Each row is a point. Each copy is the shape, with its points in the same order, turned, moved and blurred by noise. Some copies are also mirrored. Which?

Shape (7 x 2):
array([[-25,  41],
       [ 21,  11],
       [ 75,   5],
       [ 21, -68],
       [ 16,  53],
       [ 30,   6],
       [ 44, -34]])
Copy 1 (7 x 2):
array([[  9,  69],
       [ 21,   6],
       [ 54, -32],
       [-34, -50],
       [ 49,  35],
       [ 18,  -5],
       [  4, -33]])
Copy 1 is: only turned
Copy 2 (7 x 2):
array([[-56,  17],
       [-23, -32],
       [ -9, -88],
       [ 67, -29],
       [-57, -28],
       [-15, -40],
       [ 31, -55]])
Copy 2 is: mirrored
Copy 3 (7 x 2):
array([[-40, -22],
       [  4,  15],
       [ 15,  66],
       [ 81,  -4],
       [-40,  16],
       [  8,  21],
       [ 50,  29]])
Copy 3 is: only turned

Shape (7 x 3):
array([[  7, -18, -50],
       [ 53, -33,   3],
       [-35,  58,  -5],
       [-28, -49, -11],
       [-72,  26,   0],
       [ 62, -17, -63],
       [-31,  -6,  14]])
Copy 1 (7 x 3):
array([[-35, -33, -16],
       [ 33, -15, -38],
       [-57,  59,   7],
       [  0, -27,  34],
       [-52,  46,  51],
       [-23, -50, -68],
       [ -8,  21,  29]])
Copy 1 is: only turned
Copy 2 (7 x 3):
array([[ 25, -42, -55],
       [ 77, -17, -14],
       [-39,  16, -44],
       [  9, -60,   6],
       [-62, -10,  -7],
       [ 70, -37, -78],
       [-11, -15,   2]])
Copy 2 is: only turned

Shape (8 x 4):
array([[-32,  10, -38, -89],
       [ 21, -24,  68,  34],
       [-94,   1, -26, -29],
       [ -1, -21,  11,  59],
       [ 28,  20,  41,  31],
       [-22, -22, -42, -65],
       [ 13, -29,  59,  14],
       [-22,   3,  29,  20]])
Copy 1 (8 x 4):
array([[-14,  92,  19, -35],
       [ 27, -72,  -9, -14],
       [-83,  38,  36, -29],
       [-20, -60, -12,  27],
       [ 40, -42,  20,  12],
       [-35,  70, -19, -31],
       [ 26, -63,  -7, -31],
       [ -5, -35,  22,  -4]])
Copy 1 is: only turned
Copy 2 (8 x 4):
array([[ 14,   1, -63, -69],
       [ -7, -20,  79,  18],
       [-48, -39, -67, -28],
       [ -4, -43,  28,  50],
       [  2,  20,  43,  32],
       [ 29, -31, -55, -49],
       [ -1, -23,  64,   1],
       [-26, -15,  20,  14]])
Copy 2 is: only turned
Copy 3 (8 x 4):
array([[-51,  47, -90, -16],
       [ -3, -17,  62, -37],
       [-62, -28, -76,  25],
       [ 27, -36,  26,   6],
       [  0,  18,  53,  -1],
       [-21,  24, -85, -28],
       [-11, -12,  42, -45],
       [-21, -15,  16,   4]])
Copy 3 is: only turned

Shape (7 x 4):
array([[  0,  38, 111, -33],
       [-16, -64, -32,  -2],
       [ -1, -88,  -7,   6],
       [-33,   5, -44, -48],
       [ 16,  41, -19, -20],
       [-45,   7, -19,  -1],
       [ -9,  21, -13,  -9]])
Copy 1 (7 x 4):
array([[ 88,  87,   5, -17],
       [-61,  -3,  -9, -53],
       [-55,  -6,  -6, -81],
       [-65,  19,  30,  21],
       [  9,  -6,  36,  35],
       [-31,  11, -25,  21],
       [ -9,   3,   3,  19]])
Copy 1 is: mirrored
Copy 2 (7 x 4):
array([[ -29,   16,   67, -117],
       [  16,  -52,  -12,   27],
       [  16,  -65,  -37,    0],
       [  28,  -30,   64,   44],
       [  31,   36,   46,    1],
       [ -24,  -12,   43,   27],
       [   3,    8,   33,    8]])
Copy 2 is: mirrored

Shape (12 x 6):
array([[  -8,   77,  -18,   14,   23,   31],
       [   3,   40,  -18,  -17,   39,   -8],
       [ -40,  -12,   40, -121,   -6,   67],
       [  53,    7,  -14,    4,    0,   -8],
       [  35,   37,    4,    8,   -9,   16],
       [  -1,   -2,   -2,    8,   37,   10],
       [ -39,  -12,  -24,   11,    3,    9],
       [ -32,    6,   -1,   11,   -2,  -13],
       [   7,  -12,   -6,    2,    7,   -1],
       [  48,   90,    2,  -30,   -5,    4],
       [   1,    3,  -28,  -33,  -10,   24],
       [  34,   51,  -14,   10,    7,   -2]])
Copy 1 (12 x 6):
array([[ -48,   69,  -49,   14,   -2,   23],
       [ -18,   34,  -38,  -31,    8,   26],
       [ -29,  -53,   -8,    0, -104,   89],
       [  30,   18,  -35,   -1,   18,  -12],
       [  10,   38,  -30,   23,   -5,    6],
       [ -29,   -2,  -18,   -5,   26,   13],
       [ -51,   -9,  -11,   -9,   -4,  -26],
       [ -34,   15,    8,  -19,   -6,  -14],
       [  -9,   -8,  -13,   -7,    7,   -4],
       [  33,   79,  -46,    3,  -22,   43],
       [ -17,   -1,  -45,   -6,  -34,   -1],
       [   7,   51,  -41,    4,   10,    5]])
Copy 1 is: only turned
Copy 2 (12 x 6):
array([[-35,  84,  11,  -1,   0,  26],
       [-25,  27,  19,  22,  26,  14],
       [-27, -45, 102, -92, -18,  12],
       [ 43,  23,   1,  21,  22,  28],
       [ 32,  57,  13,  -3,  10,  18],
       [-12,  14, -20, -12,  26,  15],
       [-21,   1, -31,  -3, -27,   9],
       [-11,  14, -11,   4, -21, -20],
       [ 11,   1, -13,  -5,   7,   6],
       [ 19,  74,  73,  21,  18,  27],
       [  5,   0,  25,  -7, -14,  34],
       [ 15,  60,  13,  24,  18,  20]])
Copy 2 is: mirrored

Shape (12 x 8):
array([[ -5,  32, -13, -61,  22,  27,   6,  12],
       [  9, -26,  -1,  24,  30, -20,  37, -36],
       [-37, -52,  16, -31,  14,  -9,  -7, -15],
       [ 27, -35, -44,   9, -18, -13,  19, -15],
       [ 52,  -3,  35, -10,   7,  49, -45,   2],
       [-39,  -7,  11, -16, -21, -37,  25,  10],
       [-11, -45,  -1,  24,  -7,  15,  12,  50],
       [-13, -10,  -2,   4,  -6,  14, -12,  -8],
       [-16, -67,  29, -87, -40, -16,  20, -44],
       [ 24, -13,  -8,  29,  46, -36, -28,  47],
       [-15,  32,  -5, -34, -12, -36,   1, -26],
       [ -7,  12,   7, -16,  17, -18,  -4,  18]])
Copy 1 (12 x 8):
array([[ 48,  25,  28, -30,   1,  46,  50,   1],
       [ -7, -20,  -9,  34,  34, -20,   3,   2],
       [ 12, -61,  30,   5,  11,  45,  10,   9],
       [  3, -33, -38, -31,  28,  -7,   9,  21],
       [ 81,  10,  11, -18, -22,  23, -52,  -5],
       [-36, -23,  28,  -5, -14,  25,  27,  27],
       [ -6, -43,  32, -52,   5, -12, -17, -20],
       [ 11, -18,  -3, -11, -12,  26,   1, -13],
       [ 44, -86,  21,  13, -34,  37,  50,  64],
       [-15,  12,  26, -31,  64,  18, -59,  -2],
       [ -7,  15,  -6,  12,  -8,  45,  33,  37],
       [ -2,  11,  35, -16,  10,  35,   4,  13]])
Copy 1 is: mirrored
Copy 2 (12 x 8):
array([[-57,   9,   1, -17,  -6,  30,  10, -23],
       [ 20, -32,   8,   1,  19, -37,  70, -11],
       [-26,   4,  37, -27,  38, -57,  13,  -8],
       [ 30, -48,  25, -35, -14, -14,  34,  13],
       [  8, -16,  10,  21,  56,  37, -34,  -6],
       [-19,  21,  31,   0, -25, -51,  31,  17],
       [ 12,   3, -15, -24,  21, -31,   9,  59],
       [ 16,  12,  13, -18,  12, -15,   7,  -6],
       [-45,  -5, 121, -28,  25, -38,  26,   4],
       [  2, -48, -53,  16,   5, -47, -12,   7],
       [-18,   5,  36,  10, -40, -21,  20, -37],
       [-24,  -3,  -4,  12,  -7, -23,   7,  -6]])
Copy 2 is: mirrored

Shape (13 x 8):
array([[  35,  -68,   48,   -5,   -9,    8,   75,   -5],
       [ -44,  -67,   29,   21,   82,   15,   26,  -15],
       [  -6,   21,   20,    3,   64,    1,  -65,   -5],
       [  10,   28,  -48,  -23,  -25,    0,  -73,   23],
       [ -22,   -7,  -29,   -2,  -28,  -14,  -14,  -44],
       [ -12,  -47,   46,  -47,  -31,  -20,  -54,   25],
       [   8,   16,  -14,   44,  -28,  -63,  -75,    1],
       [  33,  -24,   57,  -36,    2,   22,  -64,    2],
       [  14,    1,   22,   28,    5,  -32,   86,   10],
       [  11,   27,   49,   -9,  -17, -100,   42,  -21],
       [ -25,   24,   42,   25,  -36,   17,   91,    6],
       [  26,    1,   13,   12,  103,    7,   42,   21],
       [ -38,    2,   18,   34,  -18,  -14,   -6,  -58]])
Copy 1 (13 x 8):
array([[-54, -20, -64,  18, -19, -33,  51, -23],
       [-66, -10, -60,  50,  55,  33, -31, -12],
       [ 41,  15,   5,  10,  62,  33, -37, -29],
       [ 55,   4,  38, -50, -15, -15, -60,  -8],
       [ -7,  36,   0,   4, -36, -14, -63, -37],
       [  6,  -8,  37,  27,  24, -74, -16,   1],
       [ 87,  47, -19,   5,  -9, -37, -66,  -8],
       [ 34, -37,  31,  20,  31, -30,  12, -43],
       [-26,  56, -81,  -7, -20,  -1,  35,  10],
       [ -4, 112, -45,  -1,   4, -56,  30, -35],
       [-41,  60, -29,  17, -57,  24,  47,  21],
       [-22,   8, -72, -31,  62,  51,  22, -10],
       [ -3,  58, -11,  49, -31,   5, -36, -34]])
Copy 1 is: only turned
Copy 2 (13 x 8):
array([[ 46, -67,  57,  64,  -9, -24,  13, -12],
       [-37, -67,  44,  88,   0,  52, -38,  42],
       [ -8, -16, -34,  16,  -2,  20, -85,  71],
       [-14,  18, -57, -46, -10,  -8, -64, -12],
       [-15,  34,  -3,  35,  18,   1, -43, -25],
       [-39, -40,  13, -11,   6, -70, -64,   9],
       [-28,  62, -46,  14, -39, -47, -46,  25],
       [ 15, -48,  -7,  -3,  -2, -51, -99,  25],
       [ 31, -10,  26,  50,  -4,   3,  58,  31],
       [ 11,  24,  -4,  56,  44, -68,  41,  59],
       [ 40,  14,  84,  12,  13,  17,  35,  28],
       [ 31, -71, -21,  52, -16,  59,   0,  69],
       [ -6,  49,  37,  54,  17,  -4, -47,  19]])
Copy 2 is: only turned

Shape (15 x 9):
array([[-30,  -3,  -3,   0, -19,  -1, -58,  36, -16],
       [-11,  12,   9,  -3,  15, -27,  15,  17, -16],
       [ 21,  13,   8,  13,  -6, -19,  15, -16,   7],
       [-17,   7,   6, -29, -24, -29, -68,  -4,  29],
       [ 15,  14,   8, -15, -19, -24,   0,  21,   0],
       [ 13,   8,   4,  -2,   5,  10,  21,  35,   9],
       [ -9,  12,  -9, -44,  12, -31,  -4,  12, -16],
       [-38,  13,  -1,  10,   4, -30,  15,  33, -17],
       [ 23,  18,   5,   0,   5,   2,  -2,  34, -18],
       [ 30,  15, -22,  14,   9,  29,  -7,  14,  -2],
       [ 20,  18, -35,   8, -18, -26,   8,  23,   2],
       [ 24,   1, -11,  11,  -2, -29,   9,  37,  10],
       [ 31, -38,  -4,  -3,   9, -27,  15, -39, -19],
       [ 22, -25,  -8, -10,  -8,  49,  22, -16,  -9],
       [ 25,  -3,   0,  11,  -6, -10, -28, -12, 121]])
Copy 1 (15 x 9):
array([[-47,   5, -46,  14, -18,  15,  16, -27,  -6],
       [-20,  21, -14,   6,  21, -38,   6,  -4, -19],
       [  7,  19,  23, -12,  -9, -16, -10,  -9, -17],
       [-38,   2, -43, -36, -57,  -6, -19, -43,   1],
       [-10,  24, -19, -14,  -1,  -3,  -9,  -2, -31],
       [-16,  12,   2, -15,  18,  -6,  15,  29, -16],
       [  2,  17, -50, -15,   7, -31,   2, -19, -28],
       [-25,  24, -35,  32,   6, -47,  12,   6, -12],
       [-15,  16, -13,  -3,  32,  13,  -5,   3,  -5],
       [  6,  -7,   8, -11,  14,  20,  13,  18,  20],
       [ 22,  15, -17,  14, -11,  -1, -17,  26,  -9],
       [ -5,  -4,  -9,  12,   5,  -5, -22,  22, -28],
       [ 40, -13,  20,  -8,   3, -23,   5, -44, -39],
       [ 22, -10,  21, -36,   3,  12,  59,   0, -13],
       [-37, -37,  31, -63, -73, -20, -47,  27,   9]])
Copy 1 is: only turned
Copy 2 (15 x 9):
array([[-16, -19,  31,  54,  43, -10,  -6,  15,  28],
       [ -6,   3,  21, -16,   1,  13,  17,  18,   6],
       [  2,  15,  -3,   0, -21, -12,   9, -10, -15],
       [-27,  -6,  50,  37,  21, -63, -21, -13,  -3],
       [  2,   3,  26,  12, -21,  -7,  -2,  20,  -1],
       [ 18,  -5,   5,  -4, -16,   5, -19,  14,  27],
       [-11,   2,  34, -15,  14, -15,  -6,  40, -10],
       [-31,   3,  23,  -2,   8,  23,  26,  21,  31],
       [ 25,  12,   9,  19,   2,  18,  -8,  20,   4],
       [ 29,  12, -24,  15,   9,  -6, -22,  12,  14],
       [ -3,  29,   1,  21, -22, -20,   8,  36,  14],
       [ 18,  13,  16,  13, -18, -15,  14,  23,  31],
       [ 15, -21, -25, -14,  -6, -34,  38,  17, -30],
       [ 21, -43, -51,  -6,  -9,  -9, -28,  16,  -6],
       [ 21,  11,  19,   4, -40, -96, -27, -61,  46]])
Copy 2 is: only turned

Shape (15 x 11):
array([[-23,  62,  66, -10, -69, -68,  35, -13,  -7, -24, -15],
       [ 13,  89, 110,  16, -36, -23,  10,  40,  -5, -64,  -9],
       [-34, 116,  58,  42, -65,  14,  34, -11,  35,  -1, -10],
       [-16, -11, -59,  24,  66,  41,  10, -12,  21,  38,  -5],
       [ 34, -21,  56,  16,  19, -41, -20,  72, -37,  38,  28],
       [-49, -61,   6,  62,  17,  22,  18, -35,  -5,  30, -24],
       [ 12,  45, -13,  -6, -48,  32, -21,  56, -41,   1,  -7],
       [ 30,  27,  80,   7,   8, -87, -42,  24, -27,  15,   9],
       [-42,   2, -21,  40,  36,  11, -52,  13, -44,  28,   9],
       [-23,   2, -19,   1,  -2,  35, -62,  36,  18,  -5, -28],
       [-47,  -3,   3, -19,  27,  25, -18,  26, -45,   0,  29],
       [-37,   2, -32,  23,  48, -12,   6,  43, -21,   8, -57],
       [ 17,  21, -23,  -8, -34,   4, -45,  45, -34, -67,  60],
       [ 44,  37,  90, -42,  -1, -34, -30,  29, -40,   0,  -6],
       [-14,  44,  31,  76,   8,  13,  40, -68, -12,  19, -65]])
Copy 1 (15 x 11):
array([[ -8,  14,  66,  33, -39, -10,  -5,  82,  25,   3,  79],
       [ 19,  -1,  44,  84,  31,  25, -33, 110,  23, -29,  58],
       [ 12,  15,   7,  85, -47,  52, -13,  82,  66,  41,  36],
       [-33, -24, -23,  -7,  20,  18,  45, -41,  10,  46, -76],
       [-10, -82,  57,  58,  39,  -4,  17,   0, -64, -27,  20],
       [-13,  -3,  43,  28, -48, -13,  34, -27,  -3,   6, -88],
       [-20,  16, -49,  62,  21,  19,  23,  24, -44,  -8,  45],
       [ -2, -51,  91,  43,  42,  -4, -22,   3, -29,  -2,  68],
       [-49,  -7,   4,  56,  26, -15, -12, -56, -29,  15, -36],
       [  7,  -4, -58,  18,   9,   1, -30, -13, -38,  12, -12],
       [-79, -11,  -6,  25,  24,   5,  -9, -10, -21, -28, -25],
       [-33,  -3,  11,  15,  28, -45,  10,  20, -51,  53, -51],
       [-23,  -3, -51,  51,  51, -35,   1,  -4,   8, -68,  61],
       [ -1, -21,  67,  21,  50,  39, -23,  37, -43, -29,  72],
       [ 25,  52,  66,  47, -14,  32,  40,  17,  30,  54, -47]])
Copy 1 is: only turned
Copy 2 (15 x 11):
array([[-67,  82,  -6,  51,  -4,  59, -47,  32,  -3,  -2, -40],
       [-25,  29,  26,  87, -10,  95, -32,  35, -20,  12, -35],
       [-18,  49, -19, 120,  51,  29, -43,  -9, -19,  18, -21],
       [ 52, -15, -16, -25,  39, -74,  50, -18,   1,  23,   9],
       [ -4,  20,  12,   1, -77,  38,  55,  11,  36,  26,  49],
       [-56, -13, -24, -16,  41, -58,  71, -37, -22,   1,  24],
       [ 44,  29, -68,  20, -31,  35,  -7,  15, -41,  53,  30],
       [ -2,  53,  29,   9, -67,  90,  31, -19,  48, -13,   5],
       [ 22,  10, -47, -37,  25,  31,  68, -21,   8,   3,  43],
       [ 49,  -9, -85,  -4, -14,  20,  39, -12, -16,   8, -10],
       [ -1,   3, -46, -41,  20,  32,  23,  24,  26,  43,  26],
       [ 16,  33, -35, -19,  10,  -7,  96,  26, -28,  25,  -4],
       [ 54,  12, -40, -25, -14,  73, -31,  61,  -7, -18,  52],
       [-13,  22,  23,   3, -67,  90, -17, -14,  10,  46, -22],
       [-39,  41,  27,  45,  75,  -6,  30, -52, -73,  -1, -15]])
Copy 2 is: mirrored
Copy 3 (15 x 11):
array([[-53,  48,  92,  -6, -46, -49,  25,  26, -25,  14,  11],
       [-48,  88,  75,   6, -94,  -1,   8,   1, -13, -56,  16],
       [-77,  93,  44,  -1, -34, -26,  51,  40,   6, -25, -65],
       [  7, -41, -50,   6,  34,  28, -30,  -2,  13,   0, -80],
       [ 21,  27, -13, -15,  -3,  18, -40,  15, -20, -41,  81],
       [-50,  -7,   7, -10,  61,  40, -77,  17,   2,  26, -47],
       [-37,  29, -50,  36, -74,  -5,   0,  32,  12,  12,  12],
       [-11,  22,  39, -29, -17, -39, -15, -10,  -3, -57,  81],
       [-42, -21, -64, -45,  -5,   2, -53,   6,  11, -10, -12],
       [-32, -21, -29,   5, -41,  29, -24,  20,  75,   2, -15],
       [-10,   1, -39, -47, -41,  30, -32,  -7,  -6,  33,  -7],
       [  7, -28, -14,  -1, -31, -11, -84,  40,  11,  -6, -45],
       [-55, -33, -34,   8, -96,  40,  26,   4, -25,  -4,  41],
       [  5,  53,  28,   2, -56, -23, -10, -40,   9, -17,  73],
       [-74,  45,  33,  28,  35, -40, -53,  -7,  -6, -15, -81]])
Copy 3 is: only turned
Copy 4 (15 x 11):
array([[  -9,   44,   45,    7,   22,   -7,  -89,   -3,  -33,   40,  -53],
       [ -32,    8,  100,   59,   -1,   15, -106,   13,  -29,   -8,  -16],
       [ -77,   84,   60,   46,  -28,   39,  -52,  -10,  -13,   15,  -61],
       [  -1,   25,  -46,   27,   -7,   40,   85,  -16,   28,  -49,    6],
       [  12,  -36,  -13,   90,   30,  -23,  -31,   65,   31,  -12,   19],
       [ -70,    6,  -62,  -11,   57,   37,   38,    2,   21,  -20,    0],
       [   4,  -15,   26,   48,  -46,   52,    7,   56,  -26,   34,  -16],
       [  15,   -5,   -8,   93,   33,  -41,  -82,   20,  -23,    4,   12],
       [ -24,   12,  -30,   57,   18,   16,   63,   42,  -33,   -9,   34],
       [ -18,    5,  -29,   21,  -54,   46,   16,   40,  -33,  -30,   35],
       [   1,   13,   20,   16,   15,    9,   45,   46,   -3,   12,   52],
       [  27,   19,  -29,   28,   36,   64,   27,   36,  -27,  -54,   -4],
       [   8,  -48,   54,   23,  -58,  -31,   27,   43,  -52,    9,    1],
       [  28,  -19,   26,   76,    8,    4,  -81,   15,   -2,   30,   39],
       [ -70,   30,  -10,   45,   56,   77,   -9,  -62,   -7,   -4,  -37]])
Copy 4 is: only turned
